Rows are points. Each copy is the shape, with its points in the same order, turned, moved and blurred by noise. Say if it was mirrored as well.

Shape, 6 rows:
16; 34
-53; -31
21; 48
-12; 5
24; 26
-35; 14
Copy 1, 6 rows:
49; 9
-31; -46
60; 13
11; -12
43; 17
15; -34
Copy 1 is: mirrored
Copy 2:
5; 37
5; -60
10; 51
8; -4
-10; 34
26; -19
Copy 2 is: mirrored

Shape:
-33; 7; -35
32; 26; 24
3; 6; 24
-21; -22; -36
26; 42; 20
-19; 0; -1
18; -25; 12
18; -6; 3
25; -32; -17
Copy 1:
5; 6; -51
1; 26; 39
-23; 16; 13
0; -22; -42
6; 43; 31
-19; 7; -17
-18; -20; 18
-4; -5; 14
2; -37; 8
Copy 1 is: only turned
Copy 2:
-25; 18; -27
44; -26; 15
18; -7; 25
-43; 0; -7
54; -17; 3
-5; 7; 5
-9; -34; 30
8; -29; 12
-28; -42; 10
Copy 2 is: only turned
Copy 3 (9 x 3):
21; 60; -14
-22; -6; 31
11; 4; 28
33; 35; -34
-29; 9; 38
26; 28; 6
18; -17; -2
4; -3; 0
11; -12; -31
Copy 3 is: mirrored
Copy 4:
14; 17; -51
-32; -29; 16
-7; -1; 12
40; 4; -35
-41; -27; 7
9; 17; -10
25; -13; 24
6; -17; 8
37; -31; 0
Copy 4 is: mirrored

Shape:
0; -31; 15; 6; 0; 5
16; 13; 11; -20; -20; 11
-23; 15; 9; 20; 9; 10
-5; -49; 23; 23; 3; -5
51; 13; -42; -38; -10; -12
-10; -25; 7; -27; -1; 2
-9; 19; 25; 0; 9; -13
2; 11; -11; -8; -23; -12
-12; 8; 14; 15; 9; 11
Copy 1 (9 x 6):
27; -6; 9; 20; -8; 13
-4; 27; -17; 1; -20; 1
6; 16; -7; 18; 35; 23
38; -19; 20; 39; -5; 10
-17; 2; -14; -53; -19; -36
-3; -11; 4; 6; -19; 24
-14; 25; 13; 19; 16; 11
-16; 3; -22; 7; 3; -14
12; 18; -4; 17; 21; 21
Copy 1 is: only turned
Copy 2, 9 rows:
1; -34; 10; -5; 11; 13
8; 18; 6; -17; -9; 26
-23; 3; 5; 23; 17; -1
-3; -57; 16; 5; 15; 13
26; 17; -2; -34; -60; -17
4; -25; -21; -1; 1; 21
10; 3; 5; 33; 3; 13
-10; 2; -8; 6; -33; 13
-11; 3; 6; 15; 25; 3
Copy 2 is: mirrored
Copy 3:
4; -24; 10; -5; 9; -20
9; 13; 3; -12; -25; 4
-18; 16; -10; -4; 13; -31
4; -37; 25; 4; 26; -31
19; 11; -16; 29; -32; 57
-6; -23; 8; -22; 6; 13
4; 27; 1; -21; 20; -9
-13; 18; 14; 10; -11; 12
-5; 11; -8; -9; 10; -26
Copy 3 is: mirrored

Shape:
2; -9; 7; 6; -9; 3; -6; -23; 7
10; 36; 9; 8; 0; 12; 19; -27; 9
4; -8; -6; -24; 10; -8; -8; -35; 1
6; -5; -1; 20; -16; -6; -9; 7; 11
10; 3; 12; 20; -12; -13; -6; -11; 10
-1; -6; -60; 20; -7; -6; -13; 2; 12
10; -5; 0; 16; -2; -5; 29; 2; -4
-42; -6; -4; 16; -7; -2; -8; 4; 3
-2; 5; 12; -3; -10; -4; 17; 3; 12
12; -8; 11; 11; -10; 10; 5; 4; 9
10; 25; 5; 6; 4; -2; -2; -7; -29
-6; -3; 11; 19; 9; -5; -14; 3; 8
Copy 1 (12 x 9):
-1; 9; -18; -6; 12; -2; 19; 4; 9
-3; -2; 8; 30; 34; 5; 21; 14; -2
10; 11; -23; -13; 8; 4; 11; 13; -28
11; 6; -13; 1; 4; -3; 1; -9; 31
7; 4; -20; 9; 17; -4; 13; -13; 18
22; 16; -21; 9; -25; 40; -16; 14; 27
-11; -19; -13; 9; 14; -3; -14; 8; 15
-21; 26; 1; -1; -23; 0; 2; -9; 18
0; 4; 2; 9; 16; -18; -6; 6; 7
3; -2; -1; -8; 21; -7; 3; 3; 26
1; -28; 8; 10; 3; 10; 15; -9; -10
-6; 11; -3; -8; 12; 9; 2; -23; 15
Copy 1 is: only turned
Copy 2 (12 x 9):
4; 8; 9; 9; -8; 15; 9; -17; -14
-18; 36; -16; 6; -7; 20; 31; 2; -3
4; 17; 19; -27; -9; 12; 6; -24; 0
14; -9; -4; 22; 9; 17; 0; 0; -7
7; -2; -5; 10; 7; 25; 15; -4; -18
2; -1; -2; 14; 16; 33; -40; -11; 29
-15; -12; -21; 6; -8; 0; 5; 1; -4
-7; 4; 26; 22; 2; 10; -23; 17; -17
3; 2; -3; 6; -15; 5; 14; 16; -4
6; -5; -4; 23; -4; 1; 17; -5; -4
-7; 24; -16; -8; 24; -7; 9; -2; -16
-3; -6; 17; 15; 17; 11; 11; 2; -12
Copy 2 is: mirrored
Copy 3 (12 x 9):
-7; 4; 3; 14; 0; -14; 4; -7; 14
-6; 20; 28; 17; 8; 13; 2; -38; -2
-1; 21; -4; -15; 11; -22; 18; -18; 5
5; -12; 7; 9; -16; -13; -10; 1; 7
3; -5; 22; 14; -14; -15; 1; -7; 7
-3; 8; -22; -20; -44; -15; -36; -8; -18
13; 1; 1; 19; -11; 5; 13; -1; -20
-15; 14; -11; 1; -20; 10; -5; 22; 23
20; 4; 2; 14; 2; 11; 3; -7; 5
7; -16; 0; 22; -2; -1; -1; -4; 7
-12; 0; 25; -4; 19; 10; 0; -1; -20
-8; -20; 5; -1; -13; 2; 6; -2; 16
Copy 3 is: mirrored
